Rows are points. A path goes straight from each point to the next, and from the last back to the first. The post is the endless flat space through its rows: a point in 2 columns, a line in 3, a plane in 4, and so on, so that a path can go around it. Count how often the path circles the post. Going back the other way cancels.

Post, one row:
[[-21  10]]
Path:
[[ 15 -46]
 [ 31  29]
 [  0  94]
 [-68  66]
 [-57 -19]
 [  6 -47]
 [ 25  30]
 [ -1  46]
 [-49  28]
 [-23  35]
 [ 28  72]
 [ 12 -14]
 [-53 -60]
 [-60  11]
 [-28  48]
 [ -3  61]
 [-40  18]
 [-43 -19]]
Times around: 1

Post, 2 rows:
[[  5 -15  37]
 [ -1  27 -52]]
Path, 17 rows:
[[-67  21  -9]
 [-38  57  46]
 [ 33  27  29]
 [ 61 -43 -11]
 [ 10 -39  36]
 [-83  20 -60]
 [-68  44  33]
 [  3  41   8]
 [-73  35  25]
 [-25  -4  -1]
 [  7 -13 -95]
 [ 35  -2  -1]
 [ 43  58   7]
 [-20  57 -21]
 [ 64   7   5]
 [ 28 -11 -26]
 [-26 -32 -33]]
Times around: 1

Post:
[[ 38 -25  26  43]
 [-30  -1 -15  26]
 [-69  50  -3 -32]]
Path (7 x 4):
[[-32 -27 -53 -29]
 [ 50 -15 -52  38]
 [ 58 -20  -7  11]
 [-74 -65 -42   1]
 [-42  -1  37  70]
 [-54  59  13  43]
 [ 28 -53  72  12]]
Times around: 0

Post, 5 rows:
[[  2 -49 -58   7  -5 -31]
 [ -4 -36 -52 -35   4  -3]
 [ 16   1  -6   4  53  18]
 [ 10 -12  -6  29   5  34]
 [  2  17  95   8 -19  28]]
Path, 27 rows:
[[ 28 -18   6 -50 -15  24]
 [ 10 -24 -35  16 -20  13]
 [-14  -1 -32  -7   7 -14]
 [-21 -38 -29  26  -6 -28]
 [-12 -33 -25   8 -11  51]
 [  4 -52 -16   0 -18 -22]
 [-16 -41   1 -17 -16  -4]
 [-20 -15 -48 -40  38  21]
 [  0  22 -50 -39  30  36]
 [ 23  31  16  -9  53   6]
 [ -5  24   8  12  25  39]
 [-34 -26  -6 -21  39   2]
 [-10 -47  53 -27   9 -27]
 [ 44 -39  20  -6   7 -13]
 [ 32  17  -3 -61  33  48]
 [ 12  -2 -14   2 -40 -23]
 [ 32 -27 -20  32 -21  20]
 [ 11 -26  42 -37  15  -1]
 [-39 -68  -7 -52  -3 -29]
 [-27   2 -34  39  35  12]
 [ -3  39  23 -11  -6 -23]
 [ 14   1  15   0  15 -20]
 [-20   1 -32  20 -22 -29]
 [ 16  13  -6  27  13  11]
 [ 47   6 -15  -3   9  21]
 [ 45 -36  39  21 -35 -39]
 [ 11 -37  -1 -13 -12  55]]
Times around: 0

Post (8 x 9):
[[ 19  69 -48  11 -31  15   6  95 -71]
 [ -8 -16 -12  -1 -14  -2  19 -46  11]
 [  6  21  23 -15  15   0   8  34 -10]
 [-40   1   7  10  16 -45 -15 -16  -2]
 [-17 -18 -20  -6  37 -27  -4   2   3]
 [-25 -22 -18  25   1  13 -36 -13  18]
 [-27  40   9  -3  18  -6  32  63  -5]
 [-29  30  43 -67  29  64  52 -63  -6]]
Path, 27 rows:
[[ 16  49 -50  33 -17  76 -35   5  -2]
 [-52  64 -24 -28   5   8 -16   6 -44]
 [-34 -12 -56  10 -25 -52   0  11  -7]
 [-33  46  -9 -24 -13  10 -23  18  -9]
 [-28  48 -22  21  21 -21 -65   7 -30]
 [  8  30 -24   4   0  12   0 -15 -21]
 [-18  84  -4  -4 -12  32 -38  40 -10]
 [-17  -5 -48 -28  11  22  -9  29  18]
 [-39 -39 -33 -21  28  -6  13  15  -8]
 [ 13  -6 -51  18 -17  48 -15  41 -29]
 [-40  27  -5 -16   8  40  36  53 -10]
 [-32  24 -33  12 -38  62 -15  39   8]
 [ 27  30 -15 -81  69 -47  16  12 -18]
 [ -6  25   4 -14  54  48 -21 -21  17]
 [  8 -25  14  13  57  19   7 -54   5]
 [-13  -5   9  18  -4  12  40  -7 -15]
 [-72 -16 -18  12 -44  37  -2 -56   3]
 [-45  -4   6 -48   5  14   7  17  21]
 [-34  11  -5  -8  32  10 -64   3  -7]
 [  2 -19 -24  -3  16  -4 -34 -22  15]
 [-62  48  31 -23  41 -81  14  56 -16]
 [-16  29  54 -18 -14  -1   7  24 -19]
 [-37 -60 -10  29  23  24  22   8  19]
 [-22  18   3  -2  -2 -33  51 -30 -23]
 [-16  -9  28   4   5 -36  42  -4   8]
 [-26  33  77   5 -16  27  77  18  21]
 [  6  49  14  14  41 -14  30   2 -15]]
Times around: 0

Post (10 x 11):
[[ 49  32  10  17  -2 -44  21  77 -36  -3 -15]
 [  9  25  -1 -12  17  -5  -9  41   3 -12  23]
 [ 45 -89  37  19 -38  51 -39 -39 -66  22  16]
 [ 52 -24  -4 -10  19   0  90 -21 -11   9   0]
 [-23  20  14   4 -14  -1  70  83  13   6  -9]
 [ 13 -65  34  -3  -7  27 -26 -48 -92 -25 -32]
 [ 15  12  43 -35 -34 -39  50  41 -14  -8   4]
 [ 13  -3 -15 -25  17 -25  16  48 -10  39 -15]
 [ 10 -81 -21   9 -24 -23  37 -32  -9 -28  19]
 [  1  32  36  31  15 -37  32   7  12  40   2]]
Path, 21 rows:
[[ -8  -2  -4 -37  13 -28 -53  18 -28  42   8]
 [ 14  39  -1 -23   6  19 -22  46  -2 -18  43]
 [ 61  31  23  51  17 -73 -15 -16 -28  -9  62]
 [-12 -52   3 -27  60  17 -39  -4 -48  36 -32]
 [  9 -39  23  -5  15  26 -16  64 -62  21 -20]
 [-15 -51 -29 -10 -31 -40 -11  95 -59 -28  11]
 [ 27  14  27  40 -12  -3  -2 -22 -18  32  29]
 [ 34 -35 -59   7  -8   5  27  70 -33   1 -25]
 [ 11  -6  26  19 -20   7 -13  10 -22  38   6]
 [ 32  28   1 -10  25 -60 -26 -22 -53  -1  47]
 [ 36  -8   8 -13 -10 -67  45  40 -21  23   7]
 [-20  21  21  25  25 -52  25  18  43  -6  39]
 [-44 -38 -21  39  28 -67  35  17  -5  56 -29]
 [ 11   8  -2  -2  -5  -7  65  11 -30  25  34]
 [ 47   9 -52 -30 -41 -36   1  38 -27 -47  26]
 [ 47  -7 -18 -13 -38 -35   2 -18  -3 -67  19]
 [ 45 -39  13 -33 -23   0  33  30  14  23 -16]
 [ 41 -14  50 -37   6 -20  70  33 -47  14 -37]
 [ 15 -93 -73  -2  28   1  43  37 -41  -2 -37]
 [-32 -81   0  22 -23 -10  19  49   8 -46   1]
 [-40  30  48  85  46  -9 -15  32   4  11  44]]
Times around: 1

Post (11 x 12):
[[-18 -24  21  13 -17 -28  17 -43  -7 -39 -42  10]
 [-12 -51  -9  -7 -25 -13  28 -36 -18 -17  16  37]
 [ -6 -16 -32   5  -5  25  35  49 -31  19 -28 -30]
 [ -6  38  -3  -6  11   7  46  41   9  18  18  -6]
 [-21 -73  -1 -19   4 -22 -10  -7  28 -12 -12   9]
 [-21  70   4  34  -5  28   5  47 -12  35  15 -70]
 [ 20  22  44 -47  71 -29 -10 -46 -28  -7  -1  -3]
 [-57 -50  10  -6   0 -26  -1 -19 -16  24 -17  51]
 [ 19  50   8   6  57 -43 -20 -24 -34  -2  31  25]
 [ 16  16   3  37 -53  21  20  -5  48  49 -30 -22]
 [ -7  36 -35  15   0  33  29 -18   9  -7 -19 -13]]
Path (26 x 12):
[[ 16  -1 -38  24  10 -38  -2 -12 -29 -27  -1   1]
 [ 26  39 -13  56 -19  22  16 -73   0   4 -34 -35]
 [-18  27  26  44   6  -8  33 -22 -51   7  52  39]
 [ 60 -40  -4  22 -45  16  33 -24 -58 -65 -13 -20]
 [ 12  14 -15   8  -2  18  20  29 -20  -2 -62 -33]
 [-21  22  31 -39 -20  35  53  20  42  33 -52 -65]
 [ 18  27  34  21  20 -54   8 -13 -63   7  21  -9]
 [-17  35  50  -1  72 -33  23  29 -19  29  35  33]
 [-45 -42 -22   1   3  30  44  57  30  24 -68 -46]
 [ 26 -17  32 -25  -8 -55  13 -34  44 -23 -37  -2]
 [-27   7   1 -11  -1  16  21 -10  40  19 -30 -24]
 [-35  13   8   0  58  -3  12  53  -7  56  76 -26]
 [-39 -28 -26  25   7  -5 -21 -29 -35 -24  25  36]
 [ 13 -79   2  -8 -54 -21  50  49 -36   9 -41  25]
 [ -4  -6  -4   7 -29 -19 -31  -5  -9 -26 -18 -34]
 [ -8 -33 -12 -34 -20  -2  45 -52  95  35   4  13]
 [-47  49  29 -26  15 -28 -26 -16  36   0 -13 -40]
 [ 39   3 -29  26   3 -38  44 -38 -18 -12 -12  62]
 [-13  12  10  43  31 -28  -9  56 -20 -17 -47 -45]
 [ 63  50  44 -23   3   0  40  53 -72  17  86 -23]
 [ 45  36   8  40   2  13  65 -37  19  33  -3  11]
 [-40 -12  18   7 -17  23  14 -11  22  55  53  -8]
 [ 57  53  44  68 -29   3  24  56 -16  81  11 -20]
 [ -4 -23  49 -35  12 -52 -29 -18  46  -3  -1  31]
 [-20  -6  21 -57 -19  -9  31 -26 -14 -18 -45  12]
 [-11  11  12 -36  57 -27 -46 -23 -15  66  20  46]]
Times around: 3

Post, 13 rows:
[[ 26  -8   4  12 -27 -18  33 -17   9  15 -12 -10 -24  -5]
 [-16   9 -19  37   5  42   9 -42 -30  52 -21  -7  24  28]
 [-23  10  -1  26 -25  20   4  -8  26   1  -7 -31  16 -37]
 [-18 -23  -5 -17  -9 -54   9  11  34 -29 -25 -17  32 -25]
 [ 35  20  -8  23  25  12   5 -18 -60  27  -5  29 -14   1]
 [-13 -17   1   7 -24 -23  13  17  55   2  10  -7  42  -8]
 [  2   1 -22 -19  -6  36  -4 -39 -44  18   7   5 -25   9]
 [ 12  12 -42   5  -7  36  13  -5 -38  32 -17  11  16  -1]
 [ 13 -15  -3  -4  26  -6   4  14  38 -24   3 -24   0   9]
 [-19   8 -15   4 -19 -34 -24  23  40 -19 -14 -12  -8   8]
 [ -8  24  12 -13  15 -33  26  16   6  -6 -12  16 -21 -19]
 [  2 -20  13  -3  -2 -22  11  29  -1 -38 -25  14 -12  -1]
 [-26 -14 -40  24  12  14 -11  -5  -3  25  -1  10 -12  -6]]
Path (25 x 14):
[[ 56  24 -19 -37   1   6 -26  16 -28   1  -2 -10 -77  -3]
 [ 11   4  -2  66  17  -6  19   1  25  49 -24  13  26  17]
 [ -8  19  37  -3  13   8  50 -32   8 -17   9  -9 -10 -52]
 [ 26   8 -28  -7  -6  24 -10  13 -59 -35   0  57 -51  22]
 [  5  22  23  -5 -14 -21  43   2 -40 -13 -49   2  -4 -10]
 [ 15 -61 -12 -24 -28 -16  49  40  20   0  -2   1 -27 -43]
 [ -5  15   9  -8 -21   2 -18  -3  -2   6 -11  10 -49 -20]
 [ -1 -26 -13  24  -2   2   1   6  12 -25 -23  24   6   4]
 [-47 -31 -26   5 -43  10  22  -7   9 -11  15  10 -36 -80]
 [-17 -25 -44 -27   5   3  19  10   9 -19  30  -6 -37  12]
 [ -9 -18 -26  62  19  66 -21 -30 -18  40 -17 -29 -10  42]
 [-21 -13  15  32  -7 -33 -50  27  29  -8 -26   8 -23 -15]
 [ 34  53 -10 -12  34 -31   7   1 -40   5 -32  37  12   6]
 [-22  -7  -6 -37 -29 -24  17   0  24 -14   5   8 -36  19]
 [  6 -30 -19  30   0   3  -1   0  -7  -9  14 -20   7  38]
 [-13   7   1   1 -44   6 -29  19  10   0   9   5 -44   6]
 [ -7  12 -20 -71   9   1  38  24 -21  -7 -22  27  -4 -95]
 [ -4 -19  -3  -2  18 -27  41 -45  35  -4 -25 -25  40 -37]
 [ 21 -45 -25  40   6   3  11 -34   3  -9  -5 -27 -10  35]
 [  9   4 -53  19  13  -6 -16  24 -22  -9 -16  -5 -40   3]
 [-15  -2  -1  -2  17 -14 -21  22 -14  23   2  20  -6  -5]
 [-28  26 -22 -39 -62  -8 -22  -8   8  -3   1   9 -82 -39]
 [ -2  -9  46   4  -5 -36  18 -27  -3 -47 -48  -4  23  18]
 [  7  -2   6  28   8 -17  17  47 -10 -34 -26  23  31  46]
 [-34  27  23  46  18 -46 -19  29  -4   7  26  50 -28 -49]]
Times around: 5

Post, 17 rows:
[[-14  14  33  12  15 -11  57 -12 -30  -2   2 -21 -45 -10  -2 -54  11 -31]
 [  5   7 -30  -1 -11 -31  11  12 -24 -23  45  17  25 -51  20  37  64   2]
 [ 28 -15  16 -11 -25   0 -12  32 -11   7  -6  -9  -2  11   0  -5 -14  25]
 [ 10   0  36 -20 -14  -1  -9  26  11  16  -1 -36 -23   9  -6   6 -32 -18]
 [-16 -22  33  29 -12 -19  53   7  23  38  -6   5   7  -2 -33 -32  19 -11]
 [ 12  -1 -15  -5  26   1 -33 -14   3  26  20   8  48  -6 -31   7  -5 -13]
 [-17  13 -16  24   1 -10   5 -11  10  17 -30  10   8 -33 -12 -23  40 -10]
 [-11  10 -15  41   9  21  32 -24   8  26 -16 -55   9 -12 -10 -31 -18   5]
 [ 17 -19  11 -25  -1 -29 -13   8 -28   2  -9 -17 -28   2  13   8 -50  20]
 [  0 -28 -32  19 -24 -28 -23   8  -7  10  -6  27   4   0  -7  30  31  -2]
 [ 10  10   8 -12 -28 -10   4 -23   7  38   8  -8 -39   3 -14 -47 -23 -15]
 [-22  -4  -5  31 -17   3  28  27 -28  39 -19 -17 -14   7 -13   2 -12  44]
 [ 16  17 -36 -15  19   8  -6   7  11 -14 -17   6  -5 -12  16  10  32   6]
 [ 17  -9 -43 -27  -6 -32   9  31 -17 -29  25 -33   3 -25 -31  17  16 -10]
 [-45   0   3 -19   8   4 -18  -6 -18  -7  38   0 -17   4 -12  -2   7  -2]
 [  6 -36 -19   6  19  -5  -2  -7  -5  16 -13 -28 -21 -43 -19   2   8  -3]
 [ 15  20  -4 -44 -16  22  -9 -29 -12  -5 -17  18 -16  -7  27  12  14 -17]]
Path:
[[ 54   6  14  46   1  12  18   2   8   4  -7 -23 -37 -27 -10 -34  30 -63]
 [ 16 -25  30 -19  10  29  41  14   9  50  11  -5 -29 -10 -35  -1  23   3]
 [-67  -2 -16  52 -38 -47  -6   1  15  18  20  10  32  11 -24  26 -13  33]
 [-11  -9 -22   4   5 -40 -19   2 -26  -5  13   6 -14 -44  -4  -3  -8   8]
 [ 19   4 -10 -17  29  38  -3  -1  31  18 -16  13  13  10  38 -19  -2  14]
 [ 10  21 -43 -25 -56 -23  15  22  20  14   7 -33 -23   5  -3  12  10 -42]
 [-16  29 -24  27  -3  -6  61  12 -26  11  10  15  17 -63  -1 -17  42  -4]
 [-22 -41   2  76   6  -7  41  34  26  30  -6  13 -14 -30 -31 -26  33  59]
 [-30  30 -18 -12  -3 -45 -25 -25   4 -33  14 -17   7  -2 -25 -16  26 -19]
 [ -5   3 -38  -2  41  -6  51 -44 -18   9   2  21  -3 -13  -6 -31  41   0]
 [ -3 -19  -4  42 -12 -25 -20  39   2  42 -20 -50 -21  19 -17 -11 -17 -19]
 [-11 -19  -8  76 -23 -36  37  45  31  38  -2 -29  33   3 -41 -16  48   4]
 [-24  13  31   7   2 -11  30  -4  14  16 -31  18 -17 -24   2   6  28   7]
 [ 11  14 -30 -14   4  16  20   2  14  -3 -19  27  -8 -21  -3   6  20  10]
 [ -7   3   4  16 -24   8 -12   0   3  38  34 -30 -22  12  -7 -38 -51 -26]
 [-61  12   6  59  12  13   9   0  -3  11 -43   9  -9   4 -15 -44   0 -19]
 [ -8 -18  -1   0 -19   9  20 -14 -34 -14 -21 -14  -9  -5 -31  35 -20 -19]
 [ -2  13  29   2 -12   2 -29  -9 -29  58 -14 -15 -22 -14 -27   9 -25   9]
 [-22 -18  24  19   5  -5  34 -25   3  35  13 -24 -25  47 -31 -18  25 -52]
 [-27   0  -5  82 -62  10 -12  43  22  63 -39 -47  -3  27   5 -22  -1   4]
 [ 22 -56   6   9 -18 -32  38  66  -4  -8 -15 -18   9 -95  -4  31  29  11]
 [ 28  19 -43 -39 -12  26  11   2 -15 -31 -14 -44 -18 -47   9 -15 -16  10]
 [ 45 -27 -12  48 -33 -65  36  73  28  21  16 -31  22 -40   4 -31  23  21]
 [  4   7   8  -5  -4 -21  19   8 -12   1 -28  -5   8  -8  -6  -6  28 -18]
 [ -8  -4  -1   8  12  32 -12  -1   5  19 -18 -14 -56  18  18 -32   9   8]
 [ 26  42 -24  11 -31  -6  42  11 -27  22  20 -23  -1 -26 -14 -41   5  -3]]
Times around: 1
